Every row gives one point. To make a cloud, some directions were put in groups of two or more. Within a group, all points are equally far from the middle, so they leave a hole (a ring in 2 directions, a hollow ball in 3). The other directions are filled evenly. Then the cloud was stretched, turned, moved and blurred a little. How many holes are there, and how many directions does each take, smallest first?
In the rows, 128 means zero.

Cloud:
[[186 116]
 [156 176]
 [185 115]
 [ 89 111]
 [ 68  94]
 [135 137]
 [113 164]
 [ 66 129]
 [ 47 171]
 [148 174]
 [ 58 182]
 [104  75]
 [188 113]]
Holes: 0

Cloud:
[[ 80 145 193 160]
 [202 119 120  56]
 [ 62 110 183 154]
 [125  72  94 183]
 [195 142 119 153]
 [159  90 142 199]
 [127 172 140 191]
 [158 154 173  59]
 [155  99 128  38]
 [173 143 170  64]
 [160 110 136 202]
 [151  90 136 208]
 [153  91 127  43]
 [192 139 123 164]
 [172 103 182 121]
 [121 197 121 106]
 [ 86  81 159  91]
 [172 144 170  59]
 [101 127 135  57]
 [118 148 200 113]
 [194 129  77 108]
 [103  89 145  65]
 [109 189 170 132]
 [ 54 114 170 166]
 [ 68 119 143 207]
 [126  70  95 183]
 [ 54 106 162 143]
 [136  69 124 203]
 [ 93 152  97 113]
 [ 89  98 109 203]]
Holes: 2 (2, 2)

Cloud (52 x 6):
[[158 175 120  67 105  80]
 [117 147 151  77 142 237]
 [131 116 155 179 139  68]
 [163 138  74 198  66 105]
 [194  95  86 124 160 124]
 [156 107  85  81  68 201]
 [131 157  90 148 181 235]
 [139 201  99 196 187 118]
 [191 133  51 177 109 108]
 [195 115 117  77 129  97]
 [102 114 104  91 195  86]
 [113 150 169 135 181  87]
 [186 118 129  48 115 174]
 [179  96 137 100 166 164]
 [163 108 112 199 159 203]
 [118 116 162  61 170 210]
 [169  88 117  39 129 168]
 [125 168 118  62 116  88]
 [149 126 136 145  75 234]
 [153  49 110  70 110 142]
 [ 84  78 129  58 118 163]
 [111  37 134  90 118 167]
 [169 213  98 187 142 123]
 [132  94 101  68  73 202]
 [124 107 103 197 130  49]
 [ 87  72 113  72 165 130]
 [168 120  77 199  63 127]
 [ 84 144  99 213 136 123]
 [110 113 158 154 128  60]
 [159  78 135 177 152 165]
 [145 130 109  98 152  40]
 [172 164 152 142  64 165]
 [116  37 121 149 141 166]
 [154 223 106 132 127 126]
 [ 95  62 141 157 181 185]
 [125  62 112 192 147 190]
 [107 132 119  68 187  88]
 [150 113 131 212 134  84]
 [133 130 123 227 139  79]
 [165 111  72 205 100  82]
 [104 115 141  99 226 168]
 [141 157  67 170 174  65]
 [116 165  81 155 210 186]
 [143  43 139 129 104 141]
 [156 107 155 171 131  90]
 [203 171  64 162 111 134]
 [106 175 162 141  87 120]
 [128 160 131 150 214  83]
 [ 90 115 116  50 120 155]
 [ 71 133 176 109 128 128]
 [118 209 102 169 179 160]
 [152  90 109  87  45 184]]
Holes: 3 (2, 2, 2)
